Each row is a point. The last column is the point's height on a tilted bowl or saddle (a function of degree 2), plus a little noise. Along how many of its main directions does it bend up, bend down or stay straight?
In the rows, 128 means zero.

Points (10 x 3)
[[108 156 157]
 [133 102 153]
 [117 159 156]
 [106 106 152]
 [ 98 141 156]
 [158 224  41]
 [122 152 161]
 [154  91 133]
 [106 178 134]
 [ 63 177  91]]
Directions: 0 up, 2 down, 0 straight

Points (18 x 4)
[[104 167 116 125]
 [ 60 110 135 150]
 [178 130  76 143]
 [ 67 144 136 146]
 [164 179  63 189]
 [143 117 154 104]
 [118 149 145 110]
 [144 164 128 121]
 [113 120 185 136]
 [113  87 125 106]
 [120  86 184 143]
 [ 72  77 121 151]
 [128 157 157 123]
 [120  95  81 116]
 [177 166  24 249]
 [ 87 189 146 176]
 [136 157 116 112]
 [147 114 177 125]]
Directions: 3 up, 0 down, 0 straight

Points (26 x 5)
[[ 98 143 134 135 122]
 [149 191 133 154 108]
 [194 116 172  89  68]
 [118 183  99 210  93]
 [155 136 110 228  88]
 [156 167  84  85 140]
 [175  28 163  95  34]
 [155 112 136 140 117]
 [171 116 108 136 119]
 [104  88 162 123 107]
 [160 148 117 123 122]
 [101 207 133 126  98]
 [167 127  50  85 181]
 [154 142 150 124 115]
 [113  90 129 152 116]
 [119 119 122 156 125]
 [124 100 186 149 130]
 [ 87 116 141  76  90]
 [103  20 110 114  62]
 [140 113 125 160 122]
 [186 142 134 159 104]
 [139 105  86  95 142]
 [ 85 134 152  81  90]
 [177  91 179  63  48]
 [153 183 139 179 109]
 [175 138 134 142 111]]
Directions: 1 up, 3 down, 0 straight

Points (25 x 5)
[[111 127 128 129 127]
 [111 138 138 187 147]
 [127 136 163 130 137]
 [ 95 107  85 100 139]
 [158 126 149  71 161]
 [104 129  96 110 128]
 [ 67 139 137  67 163]
 [120 175 141 117 148]
 [ 91 185  79 119 142]
 [129 117  56 180 166]
 [131 215 119 204 220]
 [ 65 198  95 146 136]
 [146 111  80  93 164]
 [110 128 126  46 180]
 [138 100 141  86 153]
 [ 90 146  85 120 122]
 [186 171 144 119 173]
 [129 163  71 128 152]
 [ 52 200 130 177 157]
 [137 125  76 110 151]
 [138 160  85 120 152]
 [115  48 133  76 208]
 [135  60 119 107 176]
 [162 139 149 199 177]
 [ 93 122 168 142 145]]
Directions: 3 up, 0 down, 1 straight

Points (42 x 7)
[[110  86 207 168 108 115  58]
 [ 31 119 216 106 235 143 219]
 [109 108 140 113 149 132 152]
 [ 98  98 165 145 146 170 110]
 [181 180 145  83 147  90 136]
 [117  94 132 202  89  89  79]
 [157 163 106  99 111 102 109]
 [213 186 194 149 143 105  92]
 [101 134 146 125 176  28 123]
 [176 115 139  99  87 128 112]
 [192 158 123 130 145 139 110]
 [111 159 127  99 125 107 140]
 [128 156 124 190 167 119  83]
 [178 100  84  65  87 162 119]
 [101  76 134 158 180 122 100]
 [146 184 158 121  99 148 138]
 [120 110 114 146 135 138 130]
 [156 118 167 154 162 129  95]
 [123 168 168 127 109 161 135]
 [135 155  75  88 167  93 119]
 [ 73 161 124 119 145  81 134]
 [110 200 136 126 136 142 151]
 [123 129  76  67  92 114  95]
 [ 95 217 175 159  85 108 150]
 [160 117 158 116  75 214 102]
 [124  91 172 138 182 117 117]
 [118 150  47 135  87 117  88]
 [108 185 109 107 105  84 104]
 [162 131 118  88  85  74  77]
 [117 158 137 141 126  95 125]
 [101 102  85 111 131 162 135]
 [136 178 126  88 144 127 152]
 [ 91 168 147 160  94 161 116]
 [ 90 166 138 147  95  92 102]
 [110 164  74 170 135  67  61]
 [130 114 120 184 137  73  63]
 [180 100 180  87 124 190  98]
 [156  90  73 144 166 162 120]
 [110 157 133  48  40 126   9]
 [128 146  75 214 129 189 124]
 [143 117  78 127 134 181 127]
 [161 201 138 104 172 114 165]]
Directions: 2 up, 4 down, 0 straight

Points (40 x 7)
[[179 136 159  83 121 139 167]
 [125 142 149 117 101 160 141]
 [209 110 158 146 114 141 146]
 [117 184 201 156 144 157 113]
 [ 81 120 198 110  58 109  90]
 [101 193  92 123 168  73 197]
 [125  78 130 189 155 142 136]
 [146 148 116 192 134 186 140]
 [148 157 102 132 110 113 147]
 [158 126 134 139 158 113 115]
 [175 182  92 150  72 150 155]
 [140 144 168  93 121  84 136]
 [ 94 119  42 137 160 119 112]
 [108  77  47 131 134 111  94]
 [169 122 169 110  97 103 157]
 [ 99 151 138 124 102 103 127]
 [174 155  80 158  90 104 147]
 [118 150 173 119 190 131 113]
 [158  97 127 179 134 147 123]
 [182 145 152 191  62 163 154]
 [158 150 118 153 127 174 132]
 [170 106 120 185 208 137 107]
 [156 141 144 131 158 163 133]
 [158 130 176 112 109 237 220]
 [160 198 141 119 168 141 170]
 [128 165 139  68 131 131 176]
 [100 162 164 127  93 164 130]
 [168 121 132 165 127 106 129]
 [103 152  42 111 170 111 148]
 [116 181 126  72 147  69 190]
 [100 186  64 114 221 116 219]
 [ 87 146  75 174 148 106 143]
 [105 165 101 148 220 120 175]
 [166 156 108  97 148 114 157]
 [194 206 160 143 192 105 176]
 [ 85 217 149 130 123 177 185]
 [113 128 167 146 152 169 131]
 [153 150 107  92 154 144 158]
 [132 130 178  93 143  58 120]
 [117  92  85 154 156 231 206]]
Directions: 3 up, 1 down, 2 straight
